Rows are points. The points of each table are mixes of a few directions, plus a little noise. Count the directions of each table, and those that both share. Where both have some left over, give the other angles between the two spaces (their principal angles), to ten degrees, smallest first.

First (5 x 3)
[[-3.3  4.2 -1.8]
 [-2.5  3.2 -1.4]
 [ 3.7 -4.7  2.0]
 [ 5.9 -7.5  3.3]
 [-3.7  4.7 -2.0]]
Second (5 x 3)
[[-2.0  0.9  5.9]
 [-0.8 -2.6 -4.6]
 [ 8.5  4.1 -5.8]
 [-1.5 -0.9  0.6]
 [-4.1 -1.5  3.8]]
Directions: first 1, second 2, shared 0; angles 90

First (5 x 4)
[[-1.5 -2.2 -7.7  1.9]
 [ 0.7  2.8  6.9 -3.9]
 [ 0.2  4.4  4.2  1.2]
 [-2.0 -3.7 -8.7 -0.2]
 [ 2.1 -1.6  5.1  1.0]]
Second (6 x 4)
[[-1.0  3.6 -3.6  1.1]
 [-3.6  4.5 -4.2  0.6]
 [-3.5 -0.2  1.0 -1.4]
 [13.0 -4.0  1.6  3.0]
 [-2.0 -4.9  5.8 -2.7]
 [-2.6  0.8 -0.4 -0.6]]
Directions: first 3, second 2, shared 1; angles 60

First (9 x 8)
[[ 1.5  5.2 -2.2  0.0  4.8  4.8  2.8  2.0]
 [-0.2 -4.5  4.7 -0.6 -3.4 -6.1 -2.2 -5.3]
 [ 0.9  0.1  3.7  0.4 -1.2 -3.7  1.2 -5.8]
 [ 3.1  7.5 -0.3  0.0  7.4  4.6  4.7 -1.2]
 [-1.5 -9.3  2.6 -4.5  0.4 -2.7 -8.3  2.1]
 [ 0.7  4.0 -1.2  1.6  0.4  1.6  3.4 -0.7]
 [-3.0  2.4 -6.6  5.4 -8.1  1.5  3.5  4.6]
 [-0.6  3.1 -4.3  1.8 -0.6  3.7  2.2  4.1]
 [-0.9 -8.6  3.6 -4.2  0.3 -3.6 -7.2  0.2]]
Second (8 x 8)
[[ 0.7  7.8 -1.3  6.0 -4.9 -0.9  8.6 -5.0]
 [ 0.8  8.9 -1.3  6.8 -5.5 -1.0  9.8 -5.7]
 [ 0.3  2.4 -0.3  1.9 -1.7 -0.2  2.8 -1.6]
 [ 0.0 -0.8  0.3 -0.6  0.4  0.2 -1.0  0.5]
 [-0.5 -4.6  0.6 -3.5  2.9  0.4 -5.1  2.9]
 [-0.6 -6.0  1.0 -4.6  3.7  0.7 -6.6  3.9]
 [-0.8 -8.1  1.2 -6.2  5.1  1.0 -8.7  5.0]
 [-0.1  0.1 -0.1  0.0  0.0  0.1  0.2  0.0]]
Directions: first 3, second 1, shared 1

First (9 x 11)
[[ -0.3  -1.1  -2.3  -2.6   1.5  -4.3  -1.9   4.1   1.7   6.0   3.5]
 [  4.7  -0.1   3.1   4.2   0.0   3.2  -1.6  -1.6  -2.1  -4.8  -2.5]
 [  6.4   3.6   0.8  -4.8  10.9  10.5   3.2   0.6  -1.5  -0.6  -0.7]
 [ -3.6  -2.0   1.4   3.4  -4.4  -5.7   0.7  -5.6   1.6  -3.2  -2.0]
 [  2.1   0.9  -1.8  -6.1  -6.0   4.9   3.1   4.1   2.3   5.5   1.4]
 [  0.3   0.0   6.5  -0.9   2.3  -4.4   1.5   0.8  -4.1  -9.5  -2.5]
 [-10.9   1.9  -8.1   1.5  -5.5   1.4   0.3  -0.7   0.6   4.6   2.2]
 [  4.8  -4.3   3.4  -0.8   2.5  -8.8  -1.0  -2.2   4.4   2.1   0.1]
 [ -3.1   1.2  -3.3   5.9  -1.4   2.7  -4.1   0.9  -2.9  -0.1   0.9]]
Second (9 x 11)
[[  7.3  -2.3  -2.2  -4.2   4.5   3.9  -5.5  -1.8  -3.9   1.0  -0.6]
 [ -3.0  -1.8  -1.7  -4.1  -3.2  -2.6  -0.3  -2.2  -1.4  -0.7  -0.6]
 [ -4.5  -3.2   0.4 -10.7  -6.9  -9.4  -0.7   4.3  -4.8  -2.3   0.5]
 [ -4.5   4.2  -2.2   4.5   7.1   0.8   1.3   4.6   2.3   4.1   3.6]
 [ -7.6   4.0   1.3   4.4   0.7  -3.9   4.4   6.6   3.2   1.3   3.2]
 [  5.0   2.7   2.2   7.3   4.9   5.3   0.5   1.4   2.9   0.9   0.4]
 [  3.4  -2.9  -4.7  -3.0   1.7   4.5  -3.9  -8.8  -2.0   0.9  -2.3]
 [  4.0  -1.9   2.1   3.1  -5.5   3.4   1.1  -8.4   2.1  -3.3  -4.4]
 [ -0.1   1.3   4.8   2.8  -3.2  -2.4   3.0   4.4   1.7  -2.2   0.2]]
Directions: first 6, second 4, shared 3; angles 80

First (10 x 14)
[[ -0.9  -2.0  -4.6   1.8  -1.5  -2.2   0.7  -0.7   1.9  -1.9   1.0   4.5
   -0.3  -1.9]
 [  5.9   1.6  -2.4  -2.8   3.4  -4.2   2.7  -5.5   4.5  -5.7   1.1   3.7
   -0.4  -2.8]
 [ -4.6  -6.8   1.8   0.9   1.7  -0.2  -2.0   5.6  -3.6   3.7  -1.7  -3.0
    0.7   2.7]
 [ -3.8  -3.7   4.7   0.2   1.5   1.8  -2.1   5.6  -4.7   4.6  -1.7  -5.5
    0.9   3.5]
 [ -8.6 -12.9   2.6   2.1   2.7  -0.7  -3.7  10.2  -6.7   6.7  -2.8  -4.8
    1.3   4.3]
 [ -1.2  -3.8   5.6  -1.6   4.2   0.4  -1.4   4.1  -3.9   3.2  -2.1  -5.9
    0.5   3.2]
 [ -2.6   3.2  -2.9   3.3  -6.1   3.1  -0.5  -0.4   0.4   0.9   1.3   2.6
   -0.1  -0.9]
 [ 10.5  12.7   2.6  -5.3   1.4   1.1   3.3  -9.3   4.9  -5.5   1.3  -0.1
   -1.1  -2.0]
 [  1.9   4.6  -4.1   0.9  -3.4  -0.3   1.5  -4.6   3.8  -3.3   2.1   4.8
   -0.8  -3.0]
 [  2.7   6.9  -2.8   0.4  -3.9   1.2   1.7  -5.1   3.4  -2.9   2.0   3.7
   -0.5  -2.6]]
Second (10 x 14)
[[ -2.2  -0.3   0.4   0.7  -2.0   0.6  -2.5  -0.6  -1.3   3.7   0.8   0.5
   -1.0   0.9]
 [  3.7   0.1   0.0  -1.7   5.8   0.7   3.6  -1.5   4.8  -8.1  -0.7  -2.2
    0.8  -4.5]
 [  1.5  -8.2   0.2   3.4   1.9 -12.5   2.9   1.6  -5.7   0.3  -3.7   3.3
   -6.1   3.2]
 [  2.6   4.4   1.9  -0.1  -2.4   0.8   0.0  -3.3   0.5   2.5   0.8  -1.5
    2.8  -4.7]
 [ -3.9  -1.9  -2.9   0.0  -2.0   1.6  -1.6   5.9  -1.7   3.8  -0.5   2.0
   -0.9   5.2]
 [  4.6   4.7  -2.2  -0.6  -4.4  -2.7   5.1   7.3  -3.4   2.7  -2.8   2.2
    5.5   2.6]
 [ -7.0  -5.1  -1.8   0.5  -0.7   6.3  -5.6   2.4   2.5   9.8   0.2  -0.5
   -3.6  -3.3]
 [  2.3   7.1   0.2  -3.3   1.5   9.3   0.7  -2.4   7.0  -4.6   2.0  -4.1
    5.9  -6.4]
 [ -0.5  -6.5   3.4   1.3   7.6  -5.1  -0.9  -8.9   1.6  -9.3   1.2  -1.4
   -7.1  -1.4]
 [ -1.2   5.8   0.3  -0.2  -5.8   1.0  -1.7  -0.2  -4.0  -0.6   2.8   1.6
    3.7   8.3]]
Directions: first 3, second 5, shared 0; angles 30, 30, 90

First (9 x 18)
[[ -0.6  -1.6  -0.7  -0.7  -1.2   7.1  -3.7   3.7   1.6   1.9   1.8   1.2
    1.6  -2.1   2.2  -1.2  -2.1  -0.4]
 [ -0.3  -0.7  -0.4  -0.3  -0.5   3.1  -1.6   1.6   0.7   0.8   0.8   0.5
    0.7  -0.9   1.0  -0.6  -0.9  -0.2]
 [  1.0   2.6   1.3   1.2   1.8 -11.4   5.9  -5.8  -2.7  -3.1  -2.8  -1.9
   -2.6   3.4  -3.6   2.0   3.4   0.7]
 [ -0.4  -0.9  -0.5  -0.5  -0.7   4.4  -2.3   2.2   1.1   1.2   1.1   0.7
    1.0  -1.2   1.4  -0.7  -1.3  -0.3]
 [ -2.3  -5.9  -2.9  -2.7  -4.3  26.1 -13.6  13.2   6.0   7.0   6.5   4.3
    5.8  -7.7   8.2  -4.4  -7.7  -1.6]
 [  1.0   2.5   1.2   1.1   1.8 -10.9   5.7  -5.6  -2.5  -2.9  -2.7  -1.8
   -2.4   3.3  -3.4   1.9   3.2   0.6]
 [  0.5   1.5   0.7   0.8   1.1  -6.6   3.5  -3.4  -1.5  -1.7  -1.6  -1.1
   -1.5   1.9  -2.1   1.1   1.9   0.3]
 [  0.6   1.5   0.8   0.7   1.0  -6.5   3.4  -3.3  -1.5  -1.8  -1.6  -1.1
   -1.5   1.9  -2.0   1.1   2.0   0.4]
 [  0.4   1.2   0.5   0.5   0.9  -5.1   2.7  -2.6  -1.2  -1.4  -1.2  -0.8
   -1.1   1.5  -1.6   0.9   1.5   0.3]]
Second (8 x 18)
[[ -0.2  -1.3   6.1   2.5   6.5  -3.3  -0.4  -4.6 -13.5  -9.7  -0.7   0.5
   -2.5  -2.0  -3.7  -1.3   1.1  -0.3]
 [ -2.9  -0.3   0.4   1.2   1.6   9.3   3.1   0.0   3.7  10.5  -8.9   3.5
    4.3  -9.4  -1.4   7.5   0.6  -1.4]
 [  2.6   0.7  -2.3  -2.0  -3.6  -7.4  -2.8   1.6   0.8  -6.6   8.5  -3.5
   -3.1   9.4   2.2  -6.6  -0.9   1.4]
 [ -0.5   1.1  -4.7  -1.7  -4.8   3.7   0.7   3.3  10.7   8.6  -0.4  -0.2
    2.5   0.6   2.6   1.9  -0.9   0.3]
 [  0.9   0.0   0.2  -0.4  -0.4  -3.0  -0.9   0.0  -1.8  -3.6   3.0  -1.0
   -1.5   2.9   0.3  -2.5  -0.2   0.6]
 [ -1.6  -0.5   2.3   1.6   2.7   3.4   1.4  -1.5  -2.2   2.1  -4.7   1.8
    1.3  -5.3  -1.8   3.1   0.8  -0.9]
 [  2.3   0.7  -1.5  -1.3  -2.6  -7.3  -2.7   0.7  -0.8  -7.4   7.7  -3.1
   -3.2   8.3   2.1  -6.3  -1.0   1.2]
 [ -1.4   0.0  -0.6   0.3   0.1   5.1   1.7   0.5   3.3   6.4  -4.2   1.8
    2.4  -4.6  -0.1   3.8   0.2  -0.8]]
Directions: first 1, second 2, shared 0; angles 60

First (8 x 24)
[[ -0.7  -3.1   2.2  -2.4  -3.9  -1.0  -1.9  -0.8   2.5   5.2  -2.9   0.7
   -1.3   2.1   0.2  -0.8  -0.8  -1.4  -5.1  -1.1   0.6  -3.2   7.3   2.7]
 [ -2.6  -4.7  -2.0  -4.0  -0.1   1.7  -1.6  -0.2  -1.3  -0.1   2.3  -1.1
    4.2   1.6   3.9   1.2   3.4  -7.4  -1.0  -0.6  -0.9   1.7   2.6  -4.3]
 [ -0.2  -9.3  -3.6   0.4   3.3   2.0  -3.9   4.0  -6.8  -5.2   1.9  -4.8
    3.9   1.2   5.0   2.3   1.9  -9.2  -0.7  -2.2  -3.7   1.9   0.2 -11.3]
 [ -4.0   2.1   0.1  -5.8   2.2  -3.9  -0.1  -1.2   3.6  -4.6   9.1   1.3
    4.5   2.4   0.2   0.0   3.7  -4.6  -1.3  -5.2  -2.7   3.5   1.7   1.5]
 [  6.8   4.2  -3.4  12.2  -0.5   6.7  -0.1   4.2  -3.1  -0.9   2.1  -3.3
   -9.9  -6.3  -7.4  -4.5  -8.8   4.9   1.7   5.4   4.4   2.9 -16.6   0.0]
 [ -0.8   2.7   1.2  -1.9  -1.5   0.7   3.1  -3.3   1.4   4.2  -5.0   2.7
    1.2  -0.7   1.2   1.2   2.0   4.0   3.2   3.9   2.2  -1.7   2.1   2.8]
 [  0.2   4.4   5.5  -0.9  -2.3  -6.0   0.9  -2.0   6.0   3.2  -3.4   3.5
   -3.6   1.6  -3.7  -1.2  -2.4   7.4  -3.2  -2.6   0.2  -4.6   6.2   9.2]
 [  1.5   3.8   0.2   2.6   2.8  -0.3   3.4  -0.7  -2.2  -2.0  -4.0   0.9
    0.8  -1.9   0.4   2.0   0.9   6.3   6.3   2.7   0.0  -0.7  -3.3  -0.9]]
Second (11 x 24)
[[ -2.3   1.6   5.6  -2.5  -7.1   5.2   7.4   2.2   2.6   5.7   1.5  -0.2
   -5.7  -1.5   0.7   0.3   0.8   0.8  -8.4   3.4   3.2   0.6  -2.2   8.6]
 [ -0.9  -0.4   2.1  -0.9  -0.5   4.2   0.4   1.5  -2.1   1.0  -1.1  -3.4
   -2.7  -0.7   3.7   1.8   3.2   0.3  -5.2   0.3  -2.3   0.2  -0.6   2.1]
 [ -0.7  -0.5   1.7  -0.8   0.0   3.7  -0.1   1.3  -2.2   0.6  -1.1  -3.3
   -2.2  -0.6   3.5   1.7   3.1   0.2  -4.5   0.1  -2.4   0.1  -0.4   1.5]
 [  0.0   0.2   0.1   0.0  -0.5  -0.4   0.6  -0.1   0.7   0.3   0.3   0.7
    0.0   0.0  -0.7  -0.4  -0.6   0.0   0.3   0.2   0.7   0.0  -0.1   0.3]
 [  2.4  -0.6  -5.8   2.6   5.0  -7.8  -5.1  -3.0   0.7  -4.7   0.2   3.8
    6.4   1.7  -4.4  -2.1  -4.0  -0.8  10.8  -2.5   0.4  -0.6   2.0  -7.7]
 [  2.1  -1.1  -5.1   2.3   5.8  -5.5  -6.0  -2.2  -1.3  -4.8  -0.9   1.3
    5.4   1.4  -1.7  -0.8  -1.7  -0.7   8.3  -2.8  -1.8  -0.5   1.9  -7.5]
 [  2.6  -0.7  -6.4   2.9   5.6  -8.5  -5.8  -3.3   0.6  -5.2   0.1   4.1
    7.1   1.9  -4.7  -2.3  -4.3  -0.9  11.9  -2.8   0.3  -0.6   2.2  -8.5]
 [ -1.9  -0.5   4.6  -2.1  -1.9   8.5   1.8   3.0  -3.6   2.6  -1.7  -6.4
   -5.7  -1.5   6.8   3.3   6.0   0.7 -10.7   1.1  -3.8   0.4  -1.3   5.0]
 [ -2.6   1.5   6.3  -2.8  -7.2   6.6   7.5   2.7   1.8   6.0   1.1  -1.4
   -6.6  -1.7   2.0   0.9   1.9   0.9 -10.1   3.5   2.4   0.6  -2.4   9.2]
 [  2.8   0.1  -6.8   3.1   4.1 -11.0  -4.1  -4.0   3.3  -4.6   1.5   7.2
    8.0   2.1  -7.9  -3.8  -7.0  -1.0  14.4  -2.2   3.3  -0.6   2.1  -8.1]
 [ -1.6   0.4   3.7  -1.7  -3.3   5.0   3.4   1.9  -0.4   3.1  -0.1  -2.4
   -4.2  -1.1   2.7   1.3   2.5   0.5  -7.0   1.7  -0.2   0.4  -1.3   5.0]]
Directions: first 5, second 2, shared 0; angles 30, 70

First (10 x 32)
[[  2.5  -4.9  -0.4   1.9  -2.0  -4.6   2.4  -0.6  -0.8   0.7  -3.1  -7.6
   -3.6   5.0  -5.7   0.1  11.2  -2.0   1.4   1.5   4.5  -0.2   0.0   1.2
   -0.7  -2.5  -3.4  -1.5   3.7  -3.7  -1.7   5.8]
 [  0.3  -6.1  -1.8   3.1  -0.1  -0.1   2.6  -0.1   3.3  -0.9  -3.2  -1.0
   -1.5  -0.8  -4.3   1.5   5.9   7.3   0.8   4.0   4.0   0.2   0.5  -2.1
   -2.4   4.6  -2.6   0.5   0.5  -2.3  -2.2   0.0]
 [  0.2   1.5   4.3  -4.8   2.0  -0.6  -3.8   3.5  -5.6  -4.1   8.7   1.8
    4.4   0.7   5.4   0.1 -14.2  -8.1  -3.9  -0.8 -11.8   4.2  -2.9   3.0
    3.0  -7.4  -1.1   1.0  -6.1  -1.9   0.3  -3.2]
 [  1.3   7.0  -2.9   1.5  -4.0  -2.3   1.8  -4.7   0.2   7.7  -8.3  -6.5
   -5.8   5.1  -2.8  -3.4  16.3  -5.5   4.3  -6.3  11.5  -6.3   3.3   1.4
    0.3  -1.7   4.0  -3.9  10.2   4.9   2.8   8.8]
 [ -0.2  -3.5   1.8  -1.2   1.5  -0.3  -0.8   2.0  -1.1  -3.4   3.8   1.1
    2.3  -1.0   1.0   1.0  -5.9   0.3  -2.0   2.6  -5.4   3.0  -1.7   0.3
    0.2  -1.1  -2.5   1.4  -4.4  -2.8  -1.3  -2.6]
 [ -3.1   5.0  -2.5   0.6   1.1   5.8  -0.2  -1.5   4.6   2.2  -1.7   7.9
    1.5  -6.5   3.3   0.0  -4.3   7.4   0.4  -1.2   2.3  -2.3   2.0  -3.6
   -1.1   7.7   4.8   1.2  -0.6   5.8   1.7  -5.1]
 [ -0.2  -2.2   2.5  -2.2   2.0   0.5  -1.9   2.9  -2.1  -4.1   5.9   2.8
    3.7  -1.7   2.8   1.7 -10.8  -1.1  -2.9   1.9  -8.3   3.6  -2.1   0.7
    1.0  -1.9  -2.0   1.7  -5.9  -2.8  -0.9  -4.2]
 [  0.1   2.0  -2.3   1.7  -1.5   0.1   1.4  -2.3   1.7   3.1  -4.7  -1.2
   -2.3   0.4  -1.6  -0.7   7.5   1.4   2.0  -1.7   6.2  -2.9   1.6  -0.9
   -0.9   1.9   1.9  -1.2   4.2   2.6   0.7   2.8]
 [  2.1  -0.8   0.8  -0.4  -1.8  -4.0   0.6  -0.7  -2.7   0.8  -1.1  -6.3
   -2.6   5.2  -2.5  -1.0   6.8  -6.2   0.8  -1.2   1.7  -0.3  -0.3   2.5
    0.8  -5.4  -1.5  -1.6   3.2  -1.9  -0.4   5.4]
 [ -3.1   2.2  -0.2  -1.0   2.8   5.4  -1.6   1.4   2.5  -1.8   3.7   9.2
    4.3  -7.0   5.0   1.3 -12.2   6.0  -1.9   0.7  -4.6   1.2   0.0  -2.5
   -0.5   5.4   2.3   2.5  -5.4   2.7   0.6  -8.0]]
Second (9 x 32)
[[  0.4   0.4   1.3  -0.4   0.5  -0.8  -0.2   0.4  -0.3   0.2   0.7  -0.3
    0.7   0.2   1.3  -0.3  -1.9  -1.4  -0.3  -0.9  -1.3   0.0   0.3   0.5
    1.2  -1.3   0.1   0.2  -1.3   0.0   0.7   0.1]
 [  2.1   1.0   6.3  -1.1   2.8  -4.2  -0.6   2.0  -0.5   1.3   2.8  -1.8
    3.5   0.7   6.3  -1.1  -9.0  -5.9  -1.7  -4.5  -6.2  -0.2   1.9   1.9
    6.0  -5.9   0.5   0.9  -6.8   0.0   3.7   0.5]
 [ -2.7   4.3  -6.6  -2.8  -4.1   5.5  -2.4  -2.1  -5.2  -2.6   0.9   2.1
   -3.5   1.8  -4.9   0.0   6.1  -2.5   0.7   2.6   2.4   1.6  -4.6   1.0
   -6.2   0.6   0.7  -2.2   9.5   0.9  -3.9  -0.3]
 [ -0.3   2.1  -0.5  -1.5  -0.7   0.7  -1.2  -0.2  -2.2  -0.6   1.3   0.3
   -0.2   0.9   0.2  -0.3  -0.6  -3.0  -0.3  -0.5  -1.1   0.6  -1.3   1.1
   -0.4  -1.7   0.4  -0.5   1.5   0.4  -0.3   0.0]
 [ -0.3  -5.6  -2.3   4.3   0.1   0.5   3.2  -0.8   5.7   0.7  -4.8   0.4
   -1.5  -2.7  -4.0   1.5   6.5  10.6   1.7   3.7   6.3  -1.2   1.8  -3.7
   -2.3   7.6  -1.3   0.8   0.3  -0.8  -1.4  -0.3]
 [  0.8   6.6   3.8  -5.2   0.4  -1.4  -3.9   1.4  -6.7  -0.6   6.1  -0.8
    2.4   3.3   5.8  -1.9  -9.2 -13.5  -2.2  -5.2  -8.4   1.5  -1.8   4.6
    3.8  -9.9   1.6  -0.7  -1.6   0.9   2.3   0.5]
 [  3.2  -7.1   7.6   4.9   5.2  -6.7   4.1   2.4   8.2   3.5  -2.6  -2.4
    3.8  -3.2   4.9   0.3  -5.6   6.5  -0.4  -2.0  -1.0  -2.4   6.3  -2.4
    7.0   1.6  -1.2   2.9 -11.9  -1.4   4.5   0.4]
 [ -3.9   6.1  -9.6  -4.0  -5.8   7.9  -3.5  -3.1  -7.3  -3.7   1.2   3.0
   -5.0   2.6  -7.1   0.1   8.9  -3.4   1.1   3.7   3.4   2.3  -6.6   1.4
   -8.9   1.0   1.0  -3.1  13.6   1.3  -5.6  -0.5]
 [  0.6  -7.7   0.0   5.9   1.7  -1.5   4.5  -0.1   8.3   1.8  -5.6  -0.3
   -0.3  -3.7  -2.5   1.6   4.8  12.6   1.6   3.2   6.0  -2.0   3.8  -4.4
   -0.2   8.1  -1.7   1.7  -3.3  -1.2  -0.1  -0.2]]
Directions: first 3, second 2, shared 1; angles 70
